Each point is reached from the start by the listed moves, each made 0, 1 or 2 times, or once backwards (-1), plus a little noise. Say if it took an odd or an even number of moves. Then give how often each move was made.
In the rows, 100 means zero.

Moves:
(1): 116, 73, 92
(2): 111, 128, 77
Start: 92, 114, 121
Points:
116, 111, 89 => even (1, 1)
145, 113, 57 => even (2, 2)
103, 142, 93 => odd (0, 1)
94, 195, 83 => odd (-1, 2)

Moves:
(1): 109, 100, 119, 110, 93, 89, 102, 111, 104, 97
(2): 126, 94, 119, 112, 109, 110, 73, 87, 98, 111
(3): 81, 115, 91, 112, 87, 113, 107, 113, 99, 56
(4): 115, 85, 96, 112, 106, 95, 93, 112, 97, 98
(5): 112, 94, 111, 90, 113, 108, 105, 104, 91, 115
(6): 111, 89, 102, 90, 130, 112, 112, 93, 128, 130
(7): 106, 102, 98, 109, 100, 101, 113, 87, 91, 109
(8): 88, 120, 85, 112, 71, 107, 96, 121, 96, 89
Start: 107, 104, 88, 77, 116, 92, 91, 81, 79, 109
Points:
88, 98, 45, 109, 110, 102, 140, 95, 17, 21 => odd (-1, -1, 2, 2, 1, -1, 2, -1)
25, 153, 24, 95, 74, 110, 140, 91, 73, 5 => even (-1, -1, 2, 0, -1, 0, 1, 0)
153, 95, 152, 72, 188, 164, 87, 49, 87, 118 => odd (0, 2, 2, -1, 2, 1, 0, -1)
156, 91, 124, 78, 121, 83, 49, 67, 39, 148 => even (0, 1, -1, 0, 1, -1, 0, 0)
116, 128, 75, 106, 62, 107, 73, 153, 20, 85 => even (0, 0, 0, 1, 2, -1, 0, 2)
120, 143, 115, 87, 108, 142, 150, 129, 110, 134 => odd (2, 0, 1, -1, 2, 2, 1, 2)

Moves:
(1): 104, 109, 85, 101, 98, 98, 115, 117, 127, 90, 86, 104, 100, 103, 108
(2): 97, 120, 112, 63, 104, 95, 111, 74, 91, 127, 111, 92, 78, 119, 96
(3): 110, 108, 106, 93, 91, 97, 100, 116, 104, 103, 99, 101, 99, 101, 117
(4): 93, 105, 97, 109, 103, 113, 116, 96, 110, 78, 129, 94, 109, 106, 120
(5): 111, 94, 104, 90, 116, 97, 97, 97, 98, 110, 96, 94, 113, 99, 88
(6): 87, 87, 101, 96, 82, 94, 98, 93, 116, 95, 112, 65, 114, 124, 82
(7): 95, 97, 111, 98, 97, 111, 110, 108, 100, 108, 101, 104, 90, 112, 106
(8): 102, 91, 98, 101, 106, 90, 108, 114, 97, 97, 116, 107, 102, 93, 95
(9): 86, 103, 107, 93, 116, 81, 108, 99, 111, 97, 96, 115, 96, 93, 112
(10): 101, 105, 111, 121, 109, 101, 99, 124, 110, 114, 75, 75, 93, 98, 108
(11): 104, 96, 91, 106, 101, 95, 107, 99, 113, 128, 103, 111, 104, 117, 97
(12): 78, 115, 103, 101, 101, 114, 80, 101, 89, 100, 102, 105, 101, 97, 92
Start: 96, 95, 108, 96, 98, 109, 95, 103, 94, 96, 90, 89, 119, 98, 113
Points:
85, 112, 140, 79, 127, 144, 79, 91, 64, 56, 154, 56, 157, 85, 135 => even (-1, 0, 1, 2, 2, 0, 0, 0, 0, 0, -1, 1)
96, 83, 76, 80, 67, 67, 122, 156, 165, 28, 108, 25, 157, 111, 98 => odd (2, 0, 1, 0, 0, 2, -1, 2, 0, 0, -1, 0)
47, 122, 101, 132, 147, 106, 129, 137, 126, 13, 138, 77, 145, 59, 143 => odd (1, 0, -1, 2, 0, 0, -1, 2, 1, 1, -1, 1)
105, 113, 94, 83, 116, 110, 129, 112, 75, 6, 189, 139, 142, 42, 160 => odd (0, 0, 1, 2, 0, -1, -1, 2, 0, -1, -1, 0)
134, 81, 99, 58, 109, 100, 165, 126, 146, 168, 157, 56, 156, 188, 91 => odd (1, 1, 1, 1, 2, 1, 1, 2, -1, 0, 2, 0)
98, 121, 81, 132, 129, 145, 83, 159, 120, 189, 5, 130, 108, 118, 80 => odd (2, 0, -1, -1, 1, -1, 1, 0, -1, 1, 2, 2)

Moves:
(1): 97, 92, 98, 100, 106, 98, 104, 94, 103, 100, 92, 103, 102, 97, 101, 101, 112, 99, 97, 95, 101, 100
(2): 96, 97, 107, 113, 93, 101, 107, 102, 103, 104, 108, 106, 102, 95, 102, 109, 94, 93, 104, 103, 103, 102
(3): 97, 95, 95, 109, 107, 102, 109, 107, 99, 110, 102, 100, 105, 98, 100, 96, 90, 100, 89, 105, 104, 110
(4): 105, 88, 106, 105, 104, 98, 101, 99, 93, 103, 105, 108, 102, 101, 107, 100, 96, 93, 101, 99, 95, 98
(5): 106, 106, 109, 104, 103, 101, 104, 90, 104, 102, 104, 107, 89, 93, 105, 104, 92, 93, 89, 91, 107, 98
(6): 114, 92, 91, 102, 88, 87, 94, 115, 89, 100, 89, 93, 105, 93, 98, 105, 107, 96, 106, 89, 92, 95
(7): 89, 102, 101, 97, 98, 109, 100, 103, 90, 98, 102, 95, 102, 97, 103, 100, 95, 93, 97, 106, 96, 98
(8): 92, 96, 103, 95, 99, 89, 90, 110, 91, 108, 98, 108, 96, 102, 99, 80, 116, 93, 116, 87, 102, 95
(9): 105, 94, 105, 107, 97, 93, 96, 99, 97, 94, 95, 107, 95, 87, 97, 92, 98, 102, 103, 110, 94, 103
(10): 100, 97, 100, 97, 97, 91, 96, 103, 98, 102, 101, 102, 98, 103, 97, 102, 99, 99, 102, 99, 95, 106
(11): 111, 84, 117, 113, 93, 112, 97, 114, 102, 87, 90, 94, 100, 98, 104, 98, 103, 89, 88, 90, 109, 107
(12): 95, 100, 104, 102, 96, 111, 95, 105, 97, 106, 109, 103, 102, 102, 115, 91, 96, 105, 90, 94, 98, 105
(13): 100, 91, 104, 96, 88, 106, 107, 102, 103, 117, 104, 98, 100, 95, 94, 100, 99, 96, 93, 108, 91, 103
(14): 95, 96, 95, 95, 92, 113, 100, 101, 100, 101, 102, 104, 103, 94, 91, 99, 93, 106, 97, 100, 103, 106
(15): 100, 103, 99, 101, 99, 100, 104, 96, 96, 97, 93, 98, 86, 106, 105, 100, 102, 103, 99, 108, 107, 97
(16): 90, 107, 85, 103, 116, 107, 95, 90, 103, 99, 103, 89, 103, 104, 91, 105, 99, 108, 106, 109, 100, 99
(17): 96, 91, 106, 100, 86, 93, 96, 101, 98, 102, 90, 95, 112, 100, 102, 86, 103, 93, 100, 92, 111, 101
(18): 103, 106, 106, 100, 101, 97, 97, 104, 92, 105, 89, 105, 96, 95, 97, 102, 96, 100, 97, 103, 103, 97
(19): 108, 105, 97, 105, 111, 103, 104, 103, 102, 101, 87, 108, 86, 94, 106, 108, 95, 98, 108, 95, 92, 100
(20): 100, 95, 104, 98, 98, 95, 99, 102, 112, 102, 107, 104, 95, 96, 113, 102, 90, 108, 98, 91, 95, 85
Start: 97, 106, 97, 97, 102, 91, 113, 111, 93, 101, 101, 100, 93, 100, 89, 98, 111, 104, 102, 101, 93, 96
Points:
113, 140, 60, 83, 85, 68, 88, 126, 74, 102, 118, 128, 67, 72, 57, 131, 106, 95, 155, 51, 67, 103 => even (-1, 1, -1, -1, 2, 2, 0, 1, 0, 2, -1, 0, -1, 2, -1, 0, -1, -1, 1, -1)
95, 7, 195, 158, 52, 167, 147, 143, 128, 119, 167, 157, 103, 39, 150, 82, 31, 63, 29, 73, 99, 113 => odd (0, 2, 1, 2, 1, -1, 1, 0, 1, -1, 2, 1, 1, 2, -1, -1, 0, -1, 0, 2)
96, 40, 121, 107, 74, 80, 123, 152, 121, 119, 57, 142, 103, 54, 82, 58, 142, 79, 113, 25, 126, 101 => even (2, 1, 1, -1, 0, 0, -1, 2, 0, -1, 1, -1, 0, 2, -1, -1, 1, 0, 1, 1)
86, 85, 62, 134, 153, 119, 139, 88, 113, 116, 120, 85, 135, 119, 88, 138, 97, 117, 98, 126, 98, 102 => even (1, 1, 1, 2, -1, 0, -1, -1, -1, -1, 0, 0, 0, 0, 0, 2, 0, 0, 0, 0)
110, 74, 152, 159, 117, 85, 106, 75, 134, 79, 134, 118, 89, 79, 113, 126, 69, 114, 95, 135, 93, 70 => even (0, 2, -1, 2, 0, -1, -1, -1, 2, 0, 1, 0, 0, -1, 0, 2, 0, 1, -1, 2)
98, 77, 113, 107, 58, 70, 129, 147, 77, 128, 65, 98, 97, 70, 75, 64, 82, 73, 90, 117, 98, 126 => odd (-1, 0, 2, -1, 0, 0, 1, 0, 1, 1, 0, -1, 1, 0, 0, -1, 2, 0, 1, 0)
110, 68, 134, 126, 86, 83, 142, 153, 60, 166, 72, 181, 14, 48, 141, 126, 77, 70, 86, 76, 69, 93 => even (2, 2, 1, 1, 1, 1, 1, 1, 0, 2, 0, 1, 1, 1, 2, -1, -1, 2, 2, 1)
87, 99, 100, 140, 104, 127, 113, 126, 112, 133, 182, 91, 108, 81, 136, 152, 40, 117, 87, 116, 37, 71 => odd (-1, 2, 0, 1, 0, 1, 1, -1, 0, 0, 0, 2, 1, -1, -1, 2, -1, 0, 0, 2)
